Every row gives one point. Two turns around zero, p and q, are shown by what they do to some points. Where does a point land after both, in the order given? Backwards means that the second turn is done in reverse. Each puzzle has new turns, and all numbers are rounded.
In the rows, 128 means zero.

Turn p:
[150 132 122] -> [126 148 139]
[105 143 156] -> [153  98 132]
[116 133 108] -> [107 118 131]
[147  79 149] -> [149 159  85]
[121 153 105] -> [105 117 152]
Turn q:
[105 151 113] -> [132 124  93]
[129 144 102] -> [136 104 111]
[126 105 109] -> [104 111 133]
[154 121 184] -> [147 169 170]
[126 118 133] -> [120 133 134]
Where do these land?
q, then p backwards: [122 145 125] -> [125 114 140]
p, then q: [151 136 115] -> [144 147 115]
q, then p: [104  96 180] -> [143  81 171]
q, then p backwards: [143 150 106] -> [105 129 154]
q, then p backwards: [121 113 114] -> [115 129 111]

Turn p:
[158 151 153 123] -> [ 85 121 135 137]
[ 99 148 117 165] -> [152 109  97 157]
[143  97 127 127] -> [129 160 138 121]
[138 134 110 119] -> [121 128 115 110]
[127 119 127 152] -> [136 142 119 146]
[ 84 155 119 120] -> [154  83 121 126]
[149  93 143  91] -> [116 154 169 100]
Turn q:
[ 95 150  86 132] -> [127 133 144  73]
[132 108 148 140] -> [136 142 129 154]
[173 140 136 115] -> [116 105  90 144]
[138 131 110 138] -> [123 138 113 115]
[141 119 133 145] -> [134 143 114 139]
[122 128 157 149] -> [159 133 131 146]
[ 94 120 125  76] -> [ 99 101 177 124]
Where do these land?
p, then q backwards: [121 142 143 167] -> [154 112 160 124]
p, then q backwards: [ 98 152 137 146] -> [142 142 165 116]
q, then p: [151 129 110 107] -> [162 122 127 118]
q, then p: [145 100  91 107] -> [165  89 128 130]
q, then p: [125 117 160 112] -> [131 148 129 160]

Turn p:
[114 123 149  92] -> [ 90 129 130 151]
[167 146 153 157] -> [158 154  86 130]
[135 105 138 133] -> [119 116 108 119]
[104  97 105 123] -> [112  97 149 108]
[104 151 110 152] -> [144 148 157 106]
[145 146 113 111] -> [146 124 136 155]
Turn q:
[129  84 109 127] -> [134 106 128  86]
[118 152 117 110] -> [113 158 133 130]
[125 124 126 106] -> [117 138 115 116]
[144 113 129 181] -> [154  86 154 139]
[115 133 109 124] -> [127 144 141 116]
[137 154 120 100] -> [ 95 149 126 135]
[128 136 186 149] -> [156 115  99 173]
Where do these land?
p, then q backwards: [128 143 187  96] -> [139 177 150  86]
q, then p: [108 131 100 157] -> [119 146  94 150]
q, then p: [134 121 141 147] -> [133 114 111 118]
p, then q: [123 109  97 120] -> [138 108 101 114]
q, then p: [147 136 114 120] -> [107 137 137 117]

Turn p:
[116 112 143 172 138 147] -> [152 110 131 126 174 126]
[107 143 144 117 116 134] -> [132 142 101 145 129 130]
[119  78 156 133 113 125] -> [187 126 133 123 124 118]
[144 157 112 170 128  91] -> [105 141 166 126 150 171]
[150 142 125  96 151 143] -> [ 99 103 121 139 103 114]
[103 110 122 105 124 116] -> [139 155 127 127 114 103]
[157 153  95 104 125 139] -> [ 83 119 118 109 102 135]
Turn q:
[115 123 171 130  95 122] -> [117 106 125  97 167 121]
[131 133 132 160 173 123] -> [116 121 115 155 116 171]
[129 141 108 128 132 102] -> [122 132 131 115  97 135]
[142 159 134 111 128 141] -> [156 116 105 126 119 117]
[128 109 153  86 112 117] -> [137 154 118  93 158 115]
[124 133 107 143 137 148] -> [126 122 134 158 114 122]
[106 110 156 105  88 133] -> [118 129 129 100 170  95]
[105 117  90 124 123 150] -> [114 143 145 154 116  95]
[174 127 100 166 163 117] -> [148 128 152 155  95 181]
Where do these land?
p, then q: [ 77 152 139 102 131 133] -> [109 105 137 132  74 139]
p, then q: [102 135 131 125 144  98] -> [119  94 113 124 119 146]
p, then q: [141 140  91 154 136 171] -> [103 183 108 139 131 116]
q, then p: [156 107 169 158 110 130] -> [138  79 132 143 128  91]
q, then p: [141 150 113 121 144 133] -> [127 127 126 103 123 151]
q, then p backwards: [115 112 160 116 137 145] -> [ 98 146 130 148 130 147]
q, then p backwards: [155 145  93 131 124 115] -> [151 102 136 107 116 104]
p, then q: [111 135 125 108 117  97] -> [132  91 120 118 114 118]
q, then p: [154  78 132 137 109 129] -> [128  91 124 175 132 127]

Turn p:
[127 102 129  93 136 130  93 133] -> [107 152  99 108 124 107 137 149]
[168 154  98 157 126 106  85 152] -> [ 78  94 119 125 100 125 141  80]
[104 115  92 138 121 154 150 128] -> [133 149 157 125 103 158 110 141]
[142 154 102 126 104 135 160 134] -> [149 110 155 121 106 153 152 120]
[104 119 101 108 102 123  89  99] -> [ 87 120 140  99 125 124 126 173]
[138 137 156 162 125 134 152 116] -> [146 122 151 159 152 126 124 107]
[124 130 155 104 150 152 119 140] -> [137 159 104 113 153 127 137 121]
[146 131 124 136 152 120 138 127] -> [141 123 125 127 118 114 117 105]
[132  95 179 149 123 112 156 117] -> [154 131 128 185 151 102 121 140]
[ 87 123 138  83 146 146 146 111] -> [162 154 120  95 150 135 114 165]
[136 146 134 153 121  97 119 151] -> [114  95 110 151 127 138 131 108]
Turn q:
[137 176 111 146 174  95 108 104] -> [129 118 169 125 171  83 115  91]
[125 128 131 153 141 125 121 159] -> [120 117 154 103 127 147 126 124]
[132 152 129 106 111 125  95 150] -> [151 108 127 128  99 127 105 102]
[143 121 115 104 104 141 164 100] -> [147 164  98 158 133 127 141 141]
[116 103 170 117 113 107 132 151] -> [135  94  98 102 123 146 125 156]
[103 124 117 134 116 116 119  98] -> [122 132 130 129 118  89 131 147]
[151 102 141 150 112 152 141 115] -> [123 129 128 150 126 150 169 146]
[156 114 128 113 173 102  96 121] -> [115  91 143 155 163 126  93 124]
[ 89 144 119 115 118 166 161 152] -> [118 176 101  96 102 142 129 112]
[109  99 108 158 110 123 164 133] -> [126 161 140 108 125 136 145 174]
[148 145 139 112 135 157 106 125] -> [123 116 120 153 120 136 130  90]
Where do these land?
p, then q: [ 95 111 151 135  93 172 102 123] -> [101 134 126  75 134 136 132  82]
p, then q backwards: [120 162 111 109 118 163 158 145] -> [148 141 135 154 111 137 154 173]
p, then q: [102 157 158 122 156  95 132 145] -> [101 145 160 170 134 136 101 132]
q, then p: [140  89  91 142 152 157 149 105] -> [132 125 121 136 162 180 101  97]
q, then p backwards: [147 145 108 153 120 117  93  96] -> [169 115 136 150 110 125 148  97]
q, then p backwards: [154  96 112 130 144 118 123 152] -> [ 88 133 124 153 109 132 141 118]
q, then p: [151 140 146 116 151 110 149 136] -> [133 150 127 104 120 102 111 108]
q, then p: [124 103 142 143 101 106 123 130] -> [135 143 109 151 105 135 151 131]
p, then q: [119 149 132 101 118 113 122 121] -> [120 140 118 132 135 152 103 139]

Turn p:
[119 141 119 187 100  98 126 142] -> [118 167 101  96 153 151 154 150]
[152 126 151 138 123 151 128 128] -> [110 111 137 100 129 115 125 120]
[158 121 117  96 124 107  94 114] -> [157 110 142 148 166 103 132 129]
[111 128 173 126 143 108  97 121] -> [140 164 173 120 135 118 116 120]
[167 130 109  99 142 122 181 128] -> [ 99  85 119 170 132 141 147 102]
[123 116 143 105 108 112 128 110] -> [133 128 139 139 153 135  98 124]
[103 102  95 143 139 170 158 147] -> [137 106  95 117  73 158 128 131]
[105 142 111 108 140 163 112 156] -> [147 133 105 135  86  97 121 124]
[114 146 132 148 131 121 127 107] -> [114 147 139 128 127 133 130 155]
Turn q:
[113 112 129 102 172 139 144 120] -> [107 103 121 130  98  93 144 135]
[152 125 124 124 126 112 113 105] -> [144 149 134 119 134 125 150 145]
[ 90 133  69 110 161 161 167 177] -> [108  84  69 115  73 121  80 124]
[132 125 110 122 121 143 114 154] -> [136 115  99 117 134 142 126 120]
[147 124 137 158 111 147 102  95] -> [118 143 156 106 147 162 155 130]
[135 150 159 129 132 119 105 133] -> [147 137 144 140 133 126 144  96]
[137  99 117 169 156 128 105 124] -> [117 128 141  71 142 115 134 121]
[131 158 165 108  84 114 161 146] -> [155 124 141 194 138 144 104 128]
[107 140 142 125  81 105 123 113] -> [121 167 130 166 152 141 120 129]
[127  90 113 135 138 133 130 126] -> [110 114 121 103 140 115 128 146]
[136 152 142 126 126 108 144 114] -> [144 144 151 148 115 124 123 133]
Where do these land?
q, then p: [ 95  91 112 110 125 117 127 106] -> [142 167 104 151 111 145 143 128]
q, then p: [140 142 153 146 118 156 133 175] -> [145  87 165 102 124 129 117 143]
q, then p backwards: [147 141 156 142 106 118 104 150] -> [135  97 137 111 126  88 117 138]
q, then p: [129 101 100 118 169 125 120 102] -> [132 143  98 166 144 144 116 101]
p, then q: [129 105 154 170  99 135 132 152] -> [124 123  91 153  96 128 164 140]
q, then p: [115 109 118  96 134 143 117  95] -> [119 142  91 142 112 159 127 122]
p, then q backwards: [102 163  89 108 151 111 119 114] -> [127 144 138  77 111 104 147 102]
p, then q: [129 139 152 152 121 136 136 115] -> [116 126 111 154 124 120 131 108]
p, then q backwards: [141 136 170 134 123 117 148 158] -> [ 94 132 136 159 136 134  93 128]
q, then p: [152 154  78 103 136 121 143 114] -> [123 116  72 122 154 102 132 115]
